Each row of a before or after table is a point. One or more steps were done to the points. Then noise was added and the rows were shuffled. The steps act on columns, c1 being the first. What was done? A step turns or swaps two columns, mirrors them in a line or flattens them onto one, adds a multiple of one to another, or multiplies or shifts one. Angles are multiples of 10 degrees, from the lower column toward the higher: turns from -170 to 170, lines from 10 to 170 but not 90. Use the fewest steps. Two steps may share a column if one is a turn and the other turns, adds or multiplies; they go together, in the order done. Otherwise the lowest column goes first.

Before:
[[-3.7 -7.3  0.6]
 [-2.0  6.3 -2.9]
 [-5.6  6.2 -1.3]
 [-2.5 -3.9 -1.3]
 [ 3.1  4.1  1.5]
 [-5.6  6.1  0.6]
 [-5.6 -0.6 -0.2]
 [-2.0  5.6  0.7]
 [-2.8  1.0 -0.2]
 [-2.4 -2.6 -4.7]
 [ 3.8  3.1 -5.0]
 [-5.5 -1.7 -2.7]]
After, 12 rows:
[[-5.6  0.7  0.1]
 [-5.7 -6.1  0.6]
 [-3.7  7.0 -1.9]
 [-2.3  3.5  4.1]
 [-2.5  4.0  0.6]
 [-2.8 -1.1  0.2]
 [-2.1 -5.6  0.3]
 [-5.7 -6.0  2.4]
 [ 3.9 -2.1  5.5]
 [-1.9 -5.7  4.0]
 [-5.5  2.1  2.5]
 [ 3.1 -4.4 -0.8]]
Steps: turn c2 and c3 by 170 degrees

Before:
[[ 2.4  4.1  5.2  0.6  4.8 -7.7]
 [ 5.6  2.4  3.5 -3.8  3.5 -2.4]
 [ 5.6 -0.8  3.2  1.6  5.7 -7.3]
 [ 7.0  4.5  1.0 -2.7  4.9 -1.1]
 [-5.6 -4.1 -0.1 -6.5  0.1 -0.4]
 [-2.8 -6.2 -4.1 -3.1 -0.1  3.4]
 [-2.0 -3.8  1.0 -3.7 -5.4  0.2]
 [-1.7 -3.7 -3.9  1.2  1.2  4.6]
 [ 6.5  3.0 -2.2  1.4  2.7  2.6]
 [ 5.9  0.1 -1.3  4.1  3.5 -1.6]
 [-2.5 -4.7 -3.4 -6.0 -3.7 -1.4]
 [ 1.4 -2.5  2.3 -1.1  1.1  4.0]
 [-2.5  4.8  1.8 -5.7 -0.4 -2.7]
 [ 4.8  6.2  3.1 -1.8  0.9 -1.6]]
After (14 x 6):
[[ 0.3  0.0  2.0 -4.5 12.7 -5.5]
 [-0.7 -2.2  1.7  2.0 -2.8  3.5]
 [ 0.9  4.6  3.7 -5.5 12.6 -6.0]
 [-0.6 -5.1 -2.4 -4.8 -2.0  3.8]
 [ 0.9  5.9  0.7 -2.8  5.7  1.7]
 [-0.4 -3.6 -2.6  4.3 -3.0  2.2]
 [ 0.7  3.2  2.4 -4.0  5.8  1.4]
 [-1.5 -6.6 -3.4  0.5 -3.5  4.4]
 [ 0.8  3.9  1.1 -6.0  2.2  2.6]
 [-0.2  1.2 -1.3  1.6  5.5 -4.1]
 [ 1.4  6.6  2.2 -2.4  2.4  0.3]
 [ 0.5  4.2 -1.8  2.6  0.4  0.7]
 [-0.8 -4.6 -0.3 -4.6  0.7  5.0]
 [-0.8 -3.8  1.1 -2.0 -5.5  3.3]]
Steps: flatten c1 and c2 onto the line at 80 degrees; multiply c3 by 0.7; add -1 times c6 to c5; turn c4 and c6 by -50 degrees

Before (11 x 8):
[[  3.2  -2.6  -1.8  -0.8   0.5   0.4  15.8   4.0]
 [  3.8 -11.4   1.2  -2.8   2.5  -2.9   5.0  -2.8]
 [  8.1   4.5  -4.2  -4.8  -0.8   0.5   2.2   0.3]
 [ -2.3   4.4  -0.4   0.2   9.8   0.6   1.0   3.8]
 [  0.1   2.2  -1.0  -2.2  -3.3  -0.7  -3.6   2.2]
 [  4.3   2.7   0.1  -1.7  -3.3  -4.9   2.1   0.6]
 [ -2.2   4.5  -2.2  -8.1  -2.8  -2.6  -2.5   1.1]
 [ -0.2  -0.2   3.6  -4.0  -1.6   2.0   1.8   3.3]
 [ -2.5   0.2  -0.1  -3.0  -2.2  -0.8   4.7   4.3]
 [ -0.6  -1.8  -4.0  -0.3  -0.8  -0.6  -5.5  -2.5]
 [ -1.4   4.1  -1.2  -0.9  -3.0  -0.1  -4.5  -7.5]]
After:
[[ -0.2  -0.8   2.3   0.4  -1.1  -4.6  -4.0   0.3]
 [  0.0   1.3  -0.5  -4.6  -3.4  -2.1  -1.7   0.2]
 [  0.8  -0.6  -3.8   2.7  -1.6  -3.9   0.1   3.9]
 [ -1.2   1.7  -1.3  -1.1  -2.3  -3.3  -4.6   5.5]
 [ -2.3   4.1   0.3  -0.1   9.5   0.5  -1.4   4.7]
 [ -1.9   4.7   2.5  -2.3  -2.0  -8.2   1.3   1.3]
 [  2.2  -3.1  -3.0   0.7   0.8  -0.2 -15.5   4.8]
 [ -2.3   3.5   3.1  -0.6  -4.0  -1.0   3.9  -9.5]
 [  6.2  -9.9  -2.8  -3.4   2.3  -2.9  -4.5  -3.5]
 [ -0.9   1.6   2.5  -0.8  -3.5  -1.5   3.2   3.0]
 [  1.3  -1.6   5.2  -0.2  -0.9  -0.8   3.7  -3.0]]
Steps: flatten c1 and c2 onto the line at 120 degrees; turn c3 and c7 by 160 degrees; swap c4 and c6; multiply c8 by 1.3

Before, 8 rows:
[[  5.5   3.2   2.5  -0.8   1.2  -3.5  -5.1  -2.7  -6.8]
 [  0.1  -1.2   2.0  -1.5  -7.2   5.0  -1.1  -0.3   1.9]
 [  0.7  -2.2  -0.9  -1.7   1.4  -4.5   5.9  -1.3   2.3]
 [  2.1  -2.6 -10.5  -0.7  -0.6  -3.8  -0.9  -0.6  -7.8]
 [  0.0   1.0  -1.3  -3.7   1.3  -3.0  -0.2   7.9   1.0]
 [  7.9   0.2   0.5   0.4  -1.1   9.6  -6.2  -3.2   4.3]
 [ -1.9  -2.4  -0.8   0.5   2.3  -3.5  -5.1   3.2  -7.9]
 [ -1.5  -0.6  -0.3   0.2  -4.9  -1.5  -1.5  -1.5   5.8]]
After:
[[ -1.4  -2.2  -1.0   0.8  -2.1  -3.5  -5.0   3.6 -13.0]
 [  0.7  -2.1  -0.8   2.0   0.4  -4.8   5.7  -1.4  -2.5]
 [  2.0  -2.2 -10.2   0.0   0.7  -3.7  -1.2  -0.6 -12.9]
 [ -1.4  -0.7  -0.7  -3.2   3.4  -1.3  -1.5  -1.2   1.3]
 [  5.3   2.8   2.3   1.3  -0.3  -3.9  -5.1  -2.6 -12.1]
 [  0.0   0.7  -1.3   3.6   1.1  -2.6  -0.3   7.5  -4.1]
 [ -0.2  -1.3   2.1  -3.3   6.8   4.8  -1.3  -0.5  -3.5]
 [  7.5   0.3   0.3  -0.9   0.8   9.5  -6.1  -3.0  -0.4]]
Steps: turn c4 and c5 by -140 degrees; shift c9 by -5.0

Before, 9 rows:
[[ 0.9  5.0 -3.9 -3.6  4.3 -0.8 -7.6  6.4  3.0 -3.8  6.1 -2.0]
 [-3.3  0.0 -1.0  0.8  4.1 -3.6  5.2 -0.2  6.8 -0.6 -4.4 -3.7]
 [-6.7 -2.4 -4.4 -2.7 -1.7 -1.2  3.0 -3.0  2.3 -3.5 -0.9 -7.4]
 [-1.7  2.1  1.0 -1.0  5.5  3.0 -6.6  3.4  1.0  3.3  3.1  0.2]
 [-2.1 -0.8 -2.5 -0.4 -2.5  1.3  6.8 -0.1 -3.9 -3.4 -0.7 -5.3]
 [-2.4  2.4  2.4  1.2  4.7 -2.7 -3.9  0.5 -3.8 -2.7  5.5 -1.2]
 [-6.6  0.5 -3.6  3.5 -1.4 -4.3  1.5  1.3 -2.5 -3.4 -4.6 -5.7]
 [-0.2  2.4 -2.0 -3.0 -4.8 -5.7  0.8 -1.9 -4.4  1.1  1.2  5.5]
 [ 7.7  3.2 -0.9  0.7 -2.3 -5.1 -8.3 -2.4  3.4  0.9  1.3  5.5]]
After:
[[-0.3  5.2 -3.6 -3.5 -4.5 -1.0 -7.8  6.5  2.8  4.1  6.2  2.6]
 [-8.2 -2.6  2.2 -2.7 -4.2 -2.0  3.3 -2.5  7.3  1.0 -0.8  1.2]
 [ 7.8  3.2  2.4  0.7 -0.8 -8.5 -8.1 -2.4 -5.3  1.5  1.3  4.5]
 [ 0.4  2.8  5.2 -2.4 -1.3 -9.0  1.2 -2.0 -6.5 -1.1  1.2 -3.5]
 [-3.2 -1.1  3.0 -0.4 -2.2  2.1  6.7 -0.1  4.7  3.0 -0.1 -4.6]
 [-7.7  0.6  1.8  3.5 -3.5 -6.5  1.4  1.1  4.9  0.8 -4.2 -3.5]
 [-1.0  1.9 -5.5 -1.0  0.5  4.5 -6.6  3.5  0.2 -3.6  3.5  1.1]
 [-3.0  2.4 -5.2  1.3  1.9 -4.3 -3.8  0.2  0.1  2.1  5.3 -3.6]
 [-3.0  0.1 -4.0  0.6 -1.3 -5.8  5.3 -0.3  4.9 -0.9 -4.1  6.0]]
Steps: mirror c1 and c10 in the line at 10 degrees; turn c3 and c5 by 100 degrees; multiply c6 by 1.6; turn c9 and c12 by 80 degrees

Before (14 x 14):
[[ -0.3   6.2  -5.9   3.0   0.2  -1.4  -2.4   3.1   5.4   5.2   1.3   2.7
   -0.1  -3.9]
 [ -3.7   3.3   0.0   1.6  -1.3  -2.2  -5.8   4.0   1.4   4.8   2.1  -4.4
    0.2  -1.2]
 [ -4.0  -0.1   3.3  -3.5   5.1  -2.9  -0.6   3.9  -0.1   3.4 -10.4   2.5
    6.2   0.7]
 [ -0.3  -3.1   6.4   6.4  -3.5  -0.1  -0.8   0.7  -2.3  -1.3  -3.3   8.7
    0.4  -3.1]
 [  5.4   2.4   3.4   0.9   0.8   4.5  -1.8   0.9  -2.0  -1.7   0.2  -1.5
   -4.3 -10.1]
 [ -3.1  -5.1   2.5  -3.1   6.3  -1.8   0.7   5.5  -5.9   2.0  -2.2   7.4
    2.5  -0.1]
 [ -8.1  -5.9   3.6   2.8   6.9  -1.2  -1.4  -1.5  -2.0  -6.0  -4.9   9.2
    6.5  -0.2]
 [  3.9   3.6   1.6   2.6   2.4  -0.4   1.6  -3.3  -2.6   3.2   1.9  -0.1
   -1.1  -0.8]
 [ -1.2   2.3  -0.4  -5.5  -0.9   3.2  -0.2  -1.2   0.7   1.0  -0.7   1.4
   -3.7   0.5]
 [  2.6  -4.4  -0.5  -3.0  -2.4   0.1   0.7  -1.9   4.0   0.8   1.1  -1.6
    2.7  -5.0]
 [  3.4   5.6  -0.1  -3.1  -2.7  -3.0  -4.6  -2.5  -1.2   0.8   3.2   2.4
    0.3  -5.4]
 [  1.4   7.9   3.1  -2.6  -0.6  -0.9   1.1   2.7   5.4   2.1   6.2  -0.7
   -0.4  -3.1]
 [ -6.4  -2.7   4.6   0.6   3.4   5.0   0.0  -1.7  -5.4   2.2  -2.5  10.2
    8.8  -1.7]
 [ -4.6   5.2  -1.4  -2.7  -1.3  -5.5   0.8  -0.8   4.9   7.1   1.8  -2.9
   -3.2  -7.2]]
After:
[[ -0.2   6.6  -3.0   0.4   3.1   1.7   2.8  -3.8   5.2  -1.8   6.2   0.7
   -4.4  -0.1]
 [  0.2  -6.8  -1.4   0.2   1.1  -8.0  -0.6  -3.7  -5.4  -5.1  -2.6 -10.2
   -3.9   3.8]
 [ -2.2   4.2  -5.0   2.3   0.1   3.1  -1.8  -0.5  -2.5  -2.6   1.9   0.1
   -0.6   2.5]
 [  0.0   4.4  -4.5  -5.4   5.8   4.5   1.3   1.0  -1.0  -0.8   3.2  -2.4
   -3.7  -1.7]
 [  1.0   5.9   4.0  -1.3   4.0   0.7  -3.5   4.5   5.4  -4.8   1.2  -2.8
   -2.6   0.7]
 [ -1.5   4.1  -0.5  -2.2  -0.1  -2.9   5.2   0.6   0.8   0.2  -0.6  -1.5
    1.4  -1.0]
 [ -6.8   4.2  -0.4  -1.3   9.7   1.1  -1.5  -3.5  -2.1   3.1   0.1   1.5
    1.1   2.5]
 [  6.0  -9.7   0.8  -0.5  -1.0  -5.4  -3.0  -2.9  -2.0   3.3  -5.0  -9.3
   -2.5   6.7]
 [  0.2  -2.9   0.8   1.4   3.5  -0.2  -6.3  -6.4  -2.3   1.2  -3.2  -8.6
    1.4  -2.8]
 [  7.2   7.6  -1.4  -0.1   7.2   0.0   2.9   1.6   4.9  -5.6   1.8   2.9
    0.8  -0.1]
 [  3.3  -4.9   5.8  -0.5  -1.1  -1.3   3.1  -4.2  -5.8  -2.6  -2.2  -7.3
    2.0   6.3]
 [  4.0   3.6   2.3  -4.9   1.4  -1.4  -3.5  -1.2   1.3  -4.6   1.9   4.4
   -0.9  -1.1]
 [  4.8  -3.0   9.8  -1.6  -1.7  -1.1   3.0  -4.5  -0.1  -5.3 -10.4  -2.5
   -3.4   5.0]
 [ -1.8  -4.7  -2.4  -0.4   5.4   2.0   3.2   1.0   4.0  -1.7   1.2   1.4
    1.1  -1.6]]
Steps: turn c1 and c6 by 130 degrees; turn c10 and c13 by 160 degrees; turn c2 and c13 by -40 degrees; turn c3 and c8 by -110 degrees; add -0.7 times c11 to c3; turn c4 and c7 by -70 degrees; turn c5 and c14 by 100 degrees; multiply c12 by -1

Before, 8 rows:
[[  5.2  -5.1  -4.1   3.3   1.8 -10.2   0.6  -3.2   3.5  -0.6  -5.7  -1.6
    5.1   1.1   4.8  -3.5  -2.3   3.9   8.0   1.0]
 [  1.6  -2.6   2.6  -4.8   3.9  -2.1   0.4   3.7  -0.7   2.1  -1.8   0.3
    1.1   4.3  -5.4   1.4   1.1   0.4   8.0  -0.1]
 [  0.3   0.2  -1.8  -1.3  -0.5   2.0  -0.8  -2.8   0.1  -5.9   1.4   4.1
    6.2   1.8   3.1   4.4  -0.1   0.6  -0.7  -2.2]
 [  1.2  -3.0  -3.7  -5.2  -0.7  -0.3  -3.8  -1.0   1.0  -0.9  -4.4   3.7
   -2.1  -6.4  -6.4   2.1  -3.2  -6.4  -0.5   2.5]
 [  4.6  -2.4   2.8   0.9  -7.3  -0.6  -1.8  -0.1  -0.7  -7.3  -5.9   2.6
   -1.4  -5.9   3.7  -0.8  -2.5  -2.4   6.2  -0.9]
 [  1.8  -3.3   4.3   2.9  -3.1  -2.8   3.0   3.1  -0.3   2.4  -1.5   1.7
   -2.3  -4.2   4.4   1.3   4.7  -7.4   4.5  -5.1]
 [ -6.3   5.5  -0.7   5.6  -3.0  -6.1  -3.6   3.8   2.3  -0.9  -0.9   7.0
   -1.7   1.4  -3.2  -3.1   7.7   1.0   2.0   3.8]
 [  0.6  -2.1  -6.1  -1.0  -7.1   0.6   7.0   0.0   4.0   0.5  -2.4   3.4
    5.5  -2.2   0.5  -3.2  -1.3   1.1  -4.4  -5.7]]
After, 8 rows:
[[-6.5  6.5 -0.7  6.0  3.8  5.5 -3.6  7.6  2.3  1.6  1.4  6.7 -1.9  1.7
   2.7 -2.6  4.0  3.5  2.1  3.9]
 [ 1.8 -2.0  3.9  3.1  0.7  4.1  3.0  4.6 -0.2 -2.6 -0.7  2.1 -2.5 -3.9
  -0.2  0.9  3.3 -2.6  4.2 -5.3]
 [ 0.7 -1.0 -1.2 -1.7 -2.0 -0.7 -0.9 -0.1 -0.2  5.9  1.2  3.7  6.3  2.2
   4.0  3.9 -3.3  0.1 -1.0 -2.9]
 [ 1.4 -1.1  3.0 -3.8  3.7 -2.8  0.1  0.8 -1.0 -1.8 -3.3  0.1  1.3  4.3
  -6.3  1.1  4.0  8.1  7.4 -0.2]
 [ 5.2  2.0  2.5  2.5 -3.3  6.4 -2.1 -2.6 -1.3  7.1 -5.5  2.9 -1.4 -6.0
   6.3 -0.6  0.0  3.7  5.9 -0.8]
 [ 0.6 -0.5 -5.9  0.0 -4.1  6.3  6.4 -1.4  4.1 -0.7 -2.5  3.8  5.8 -1.8
  -9.4 -2.7  0.1 -3.4 -4.6 -5.5]
 [ 5.3 -1.2 -3.8  5.2  9.6  3.5  0.4 -2.5  3.3  1.3 -4.6 -1.3  4.8  0.9
   3.4 -2.9 -3.2 12.0  8.5  1.6]
 [ 0.8  0.3 -4.0 -3.2 -0.1  0.8 -4.0 -3.2  1.0  0.8 -6.0  3.7 -2.3 -6.2
  -0.9  2.2 -1.2 -6.7 -0.2  3.0]]
Steps: add -0.7 times c11 to c2; turn c4 and c11 by 20 degrees; mirror c5 and c6 in the line at 150 degrees; add -1.5 times c7 to c15; swap c8 and c17; multiply c10 by -1; add 1 times c19 to c18
